Each row is a point. To make a cloud, some directions were put in groups of two or more. Within a group, all points are equally far from the middle, so they leave a hole (a ring in 2 directions, a hollow ball in 3). The other directions are filled evenly. Then the cloud was stretched, turned, moved and blurred a little. Count the holes, and give their numbers of directions, smallest first.
In the rows, zero is written as 128.

Cloud (13 x 2):
[[107  83]
 [134 172]
 [ 88 144]
 [101 161]
 [166 103]
 [168 147]
 [134 172]
 [ 85 131]
 [135  80]
 [110 167]
 [161 159]
 [115  80]
 [112  81]]
Holes: 1 (2)

Cloud, 21 rows:
[[140  92  69]
 [162 156 120]
 [119 146 158]
 [126 131 160]
 [148 130 143]
 [159 127 134]
 [113  86 138]
 [ 90  83 108]
 [101 152  97]
 [151 166 106]
 [130  88  83]
 [113 145 163]
 [179 108 104]
 [105 154  96]
 [141 127  40]
 [117  96 154]
 [136 111  48]
 [142 164  74]
 [ 76  81 120]
 [ 75 146 115]
 [187 136 111]]
Holes: 1 (2)

Cloud:
[[181 159 140 102]
 [150 161 114 142]
 [ 86 124 149 152]
 [123 106  79 115]
 [161 134  97 140]
 [146 104 191 150]
 [162  86 112 136]
 [154 166 181 119]
 [193 115 139  99]
 [160 133 199 139]
 [168 133 160 161]
 [ 82 132  84 111]
 [120 162 135  75]
 [132 107 137  63]
 [124 165 139  71]
 [ 79 124 133 181]
 [129 167 123  83]
 [182 164 164 111]
 [105 106 112  91]
 [131 161 105 169]
 [170 155 134 134]
 [138 142 170 158]
 [103  74 127 136]
 [193  94 153 116]
 [106 149 141  76]
 [178  96 134 148]
 [107 108 132 211]]
Holes: 1 (3)

Cloud, 73 rows:
[[ 92 137 117 139 166 127 110 100]
 [174  95 111 151  94  86 119 134]
 [107 160 153 120 119 145  56 111]
 [100 175 160 173  84 160 114 138]
 [109 146 167 139 159 111  79 100]
 [171 145 154 169  99 166  96 143]
 [101  79 112 106 148 140 173 127]
 [123 143 146 171 138 195 156 120]
 [143 116 129 106 129 130  73  84]
 [122 112 164 180 108 179 117 151]
 [109 189 146 105 141 194 126 102]
 [102 183 129 105 125 135 185  81]
 [148 178 137  67 137 164 120 158]
 [192 104 159  88 140 169 164 128]
 [ 89 203 154  96  91 135 122 112]
 [105 153 108 107 136  84 119 118]
 [140 168 183 130 178 174 127 116]
 [185 165 144 126  87 164 166  96]
 [161 145 172 132  96  69 132 129]
 [182 111 112 146 103 167 157  70]
 [125 133 215  88 129 148  83 149]
 [193 115 157 101 128 161 164 159]
 [162 125 116 146 190 117 152 129]
 [147 111 169  71 133 105 121  82]
 [154  83 173 156 123 117 130  89]
 [ 87 122 151 157 192 119 156 131]
 [127 124 150 149 109 109 169  62]
 [162 124 162 173 107 130  91 131]
 [ 99 158 188  73 161 127 146 124]
 [145 167 124 148  82 177 161 140]
 [167  95 110 130  73  99  99 119]
 [164 134 142 149 187 144 143 150]
 [114 185  93 108 117 147 146  82]
 [138 122 181  98 133 196 114 127]
 [172 151 147 154 157 125  86 131]
 [152 129  91  89 123 169 141 160]
 [122 162 108 113 152 183 130  63]
 [151  90 113  99  99  94 163 117]
 [125 122 114 114  91 140  79 111]
 [161 173 109  85 188 158 176 115]
 [ 81 174 120 148 137 161 143 133]
 [ 78 179 180  88 124 129 148  95]
 [186 110 148  73  95 114 142  85]
 [123  81 210 108 155 123  99 159]
 [137 102  98 120 105 176 140  99]
 [144 133 186 173 150 170 112 168]
 [ 98 185 168  97 164 174 176 119]
 [177 147 104  75  86 159 140 162]
 [137 100 172 172 179 174 149 146]
 [128 169 172 153  83 179 147 126]
 [109 101 141 114 174 108  85 125]
 [175 145 160 129 189 123 122 114]
 [101  87 178  98 128 103 119  81]
 [153 170 175 116 131 141 182 136]
 [138 204 143  74 102 145 117 108]
 [128  65 118 161 145 159 166 108]
 [ 90 179 145  90  94 176 113 131]
 [188 119 148 156 116 175 113 132]
 [ 85 204 151 122 132 189 129 161]
 [125 128 117  84 183  88 152  99]
 [142 179 181 111 126 105 115  88]
 [182 133 154  59 144 132 115 101]
 [ 95 155 135 150 145  99 118 163]
 [179  80 140 137 127 101 105 177]
 [189  93  91 111 139 143 124 172]
 [ 99 145 177 170  68 123 125 126]
 [142 119  72 104 124 142 106 146]
 [ 76 159 175 163 122 111  85 120]
 [103 116 153 164 176 127 169 155]
 [147 126  86 114 158 129  79 116]
 [127  77 116 121 108 105 156 117]
 [162 155 151  66 129  81  87 134]
 [158  99  80  99 160 196 165 110]]
Holes: 2 (2, 4)

Cloud, 87 rows:
[[109  89 128 140 162 153 191 114  96]
 [ 79 139  92 158 162 114 122 151 166]
 [166 108 109  68 100 104 154  90  93]
 [176 174  67 176 109 135  95 120 154]
 [186 133 105 173 104 134 145 105 188]
 [105 114  97 133 198 123 171 132 107]
 [165 115 138 178  99  98  87 116 199]
 [164 156  57 183 114 138 125 108 140]
 [132 177 158 154  83  99 167 107 181]
 [124 140  78 177 189 136 162 135 117]
 [113 127 166 178 152  75 136 136 165]
 [168 169 105 171 138 157 152  83  92]
 [ 86 136 116  85 145 113 117 135  84]
 [ 86 139 127 146 151  63 133  74 152]
 [174  73 135 126 168 178 118 141 134]
 [174 193  71 129 124 128 118 101  94]
 [ 98 170 101 139  84  77 126 158 143]
 [142 116 160 151 156 120 192  72 136]
 [ 89 104 102 132 154 105  88 139  89]
 [138 124 114  92 144 100  89 106  73]
 [146 137 157 123 143 190 139  80 174]
 [186  76 152 136 141 102 139  90 181]
 [139 109 113 217 124  91 145 134 162]
 [151 122 101 103 173 107 106 144 151]
 [149  92  98  98 134 161 162  77 110]
 [ 87 127 144 158 193 131 124  98 142]
 [128 138 102 105  96 134 165 121 180]
 [166 152 111 202 132  94 115  83 172]
 [168  75  93 144 131 126 162 134  90]
 [108 101 102 139 173 136 110 160 158]
 [109 119  74 171 151 134 178 105 102]
 [138 144  87 164 142 104 136 171  86]
 [117 164 122 186  95 107 143 175 146]
 [167 176 102  87 110 132 179 113 115]
 [139 133 128 206 144 140  97 133 195]
 [123 179 150 181 140 119 125 150 115]
 [191 112  98 187 121 128 105  81 114]
 [164 128 121  94 142 126 113 127 197]
 [ 86 134 101 137 102  81 111  84  97]
 [181 113 100 163 125  70  98  95 179]
 [152 118 124  61 151 166 133  86 132]
 [122 112  91 154 134 121 175 170 123]
 [146 166  90 164  65 122 118 158 121]
 [104 184 134 142 108  96 142 140 200]
 [132 106 161  90 158 164 144  96  86]
 [199 124 129 124 139 170 108 155 158]
 [133 118  73 129 104 111 129  60 112]
 [191 128 130 158 115  97  89  69 159]
 [113 161 174 187 118 149 148 146 159]
 [147 158 131  97  99 172 101 154 165]
 [141  86 150 119 144 137 176 164 108]
 [154  86 106  90 160 119 161  96  78]
 [118 120 160 154 123 199 102 136 137]
 [142 148 155 180 112 159 126 169 188]
 [130 168 160 190 101 132 135 163 139]
 [155 146  80  92 133 111 139  61 158]
 [177  97 156 117  75 113  98  83 134]
 [140 165 116 158 178  80 149 111 168]
 [102 174  86 106 119 132 162 133 164]
 [112 170 145 135 168 158 161 131 189]
 [127 120 198 139 119  95 143 101 151]
 [158 120  81 138 113 100  69  96 168]
 [162 147  91 127 135 147  51 125 120]
 [ 62 126 131 128 157 124 163 111  90]
 [163 158 172 168 110 172 122  94 166]
 [103 200  88 154 169 124 157 121 147]
 [116 182 101 160 111  60 108 150 143]
 [162 162 150 154 156 131  98  97 187]
 [ 62 109 155 134 159 130 141 117 130]
 [172 114 170 138  99 126 181 133 174]
 [199 126 162 105  91  87 142 110 139]
 [151 147 156  99 106  93  97 138  99]
 [161 149  99 108  59  75 139 124 134]
 [172 171  71 127 149 132 148  92 160]
 [101 130  98 185 163 129  85 147 162]
 [ 88 160 113  96 147 109 176 143 105]
 [127 114 156 122 105 107 138  82 205]
 [ 98  84 144 125 177 108 106 127 141]
 [168 160 117  95 101 129 187  76 118]
 [124  66 138 104 146 162 172 119 117]
 [ 99 110 160 133 143 104 115 105 196]
 [159 159 135 143 171 161 148  73 104]
 [207 173 111 147 114 155  96 122 117]
 [163 142 142  98 107 102 170  61 179]
 [122 115 189  91 113 102 154 128 172]
 [107 156 107 139 197 117 109 121 121]
 [175 100 105 139 157 190 132 113  82]]
Holes: 1 (9)

Cloud:
[[158 161 118  84 100  77 102 115 165]
 [203  90  78 125 151 164 162 107 149]
 [125 157 170 186 124 131 195 110 147]
 [172 128  98 107 149 106 183  98 157]
 [115 162 179 130 116  95 159 136  59]
 [147  99 126 107 111  92 157 116 133]
 [160  98 189 177 118 119 128 181  67]
 [147 161  58  93  87  81 119 164 148]
 [167 133 125 101 158  91 138  50 159]
 [131 177 127 140 165 147 137 161 123]
 [160 172 107 132  95 124 151 168 154]
 [140 131 125 191 123 165 169 166 139]
 [168 162 133 119  66  65 121 116 140]
 [152 172 170 181 169 155 162 119 145]
 [172 102 159 156 149 173  95 164 135]
 [124 103 138 166 107 112 149 201 127]
 [170 118 134 138 170 178 157  92 120]
 [110 154 121 182  79  95 114 179 108]
 [100 123 134 153  98 132 136 177 114]
 [161 115 161 147 165 157  88 121 187]
 [132 153 136  81 129 117 143 127  62]
 [131 209 193 140  80 104 142 172  78]
 [128 189 128 139 130 137 134  98 133]
 [118 109 107  50 113 168 137 142 122]
 [139 138 127 131 152 131 101  90 103]
 [130 144 102 128 133 137 176 159 103]
 [123 100 165 153 128 141 176  69 119]
 [191 133 134  88 147 126 147 121  84]
 [151  87 131 143 100 130 149 161 191]
 [190 143 181 128 151 126 123 153 122]
 [160 123 158 150 157 193 115 137 154]
 [165 157  75 158  85  92 121 157 139]
 [159 169 101 142 105 138 159 151 138]
 [110 163 166 195 117 106 124 149 111]
 [156 175  92 176  76 105 162 189 102]
 [136 162 118 169 134 134 152 178 150]
 [154 136 135  90 132 144 107 145  88]
 [116 143 156 138 116 141 131  77 112]
 [151  82 137 135 155 116 103 146 131]
 [150 191  93 106 138 120 129 127 158]
 [113 149 167 147  94 149 115  77 152]
 [136 145 101 177  83 109 110 199 170]
 [154 131 157 135  72  74 118 185 100]
 [140 112  90 144 121 147 150  95 116]
 [181 137 165  92 156 134 164 122 117]
 [177 176  79  91  54  98  96 164 138]
 [156 133 125 134 112 185 161 131 121]
 [162 120 208 196  91 113 126 192  55]
 [154 176  68 118 103 106 162 143 107]
 [163 165 112 155 118  84 152  90 131]
 [133 111 182 193 107  96 125 190 103]
 [179 162 152 156 128 121 136 152 179]
 [150 141  95 117  86 103 113  96 173]
 [164 108 141 140 117 163 136  81 137]
 [169 191 101 104 125  81 124 100 153]
 [155 157 133 216 104 101 165 160 112]
 [149 141 123 138 111 166 163  83 124]
 [144 130 206 147 123 117 147 179  75]
 [172 124 138  71 127 153 114  83 157]
 [141 152 107 123 144 148 165  99 184]
 [167 102 179 118 111 138 127 157 122]
 [118 153 128 143  90 107 165  63 136]
 [168 132 187 157 176 165 136  92 129]
 [151 104 147 105 168 136 114 142  73]
 [195 127 147 186 149  90 156 196 135]
 [ 99 189 124 151 117 105 119 161 131]
 [155 104 166 156 125  98 107 193 135]
 [166  69 143 159 149 130 174 189 163]
 [146 211 104 103 144 110 135 103 133]
 [106 114 150  84 104 124 173 109 154]
 [153 135 137 149 157 175 125 111 145]
 [125  88 130  91 140 134 153 165 129]
 [135 152  75 115  75  83 174 164  80]
 [106 157 140 143  83 156 144 112 122]
 [166 195 108  52 128  78 134  95 121]
 [140 164  97 115 131 111 128 123 189]
 [177 150 118 178  84 144 138 177 167]
 [156 142 110  99 102 117 112 217 146]
 [121 148 119  70 127  81 129  94 168]
 [157 173 108  81 139 112 150 116 164]
 [161 125 112  70 143 168  93 162 136]
 [141 198  99 160  72 124 111 176 136]
 [187 106 164 173  91 186 126 182 144]
 [133 100 158 137 113 166  85 121 176]
 [128  96 169 136  96 154 163 215 149]
 [158 195 110 117  79  96 154 168  71]
 [141 159 116  82  71 137 129 168 187]
 [157 131 146 157  90  80  82 173 137]
 [176 170 120 153 160 122 145 106 135]
 [152 209 130 132  88 113 110 137 177]
 [140 176 134 152 103 132 189 129 129]
 [162 166  94 130 114 130 173 130 132]
 [135 135 204 121 182 105  82 106 148]
 [118 181  89  88  60  86 139 156 129]
 [139 118 128  87 155  88 127 130 145]
 [159 130 194 194 120 133 144 100 103]
 [165 124  93 146 154 166 136 121 138]
 [135 122 176 184 113 131 124 114 144]
 [203 117 142 125 154 112 145 105 136]
 [120 186 135 113 131 144 129 177 160]
 [174 104 121 121 167 119 133  65 148]
 [170 134  82  59 123 163 118 121 190]]
Holes: 1 (4)
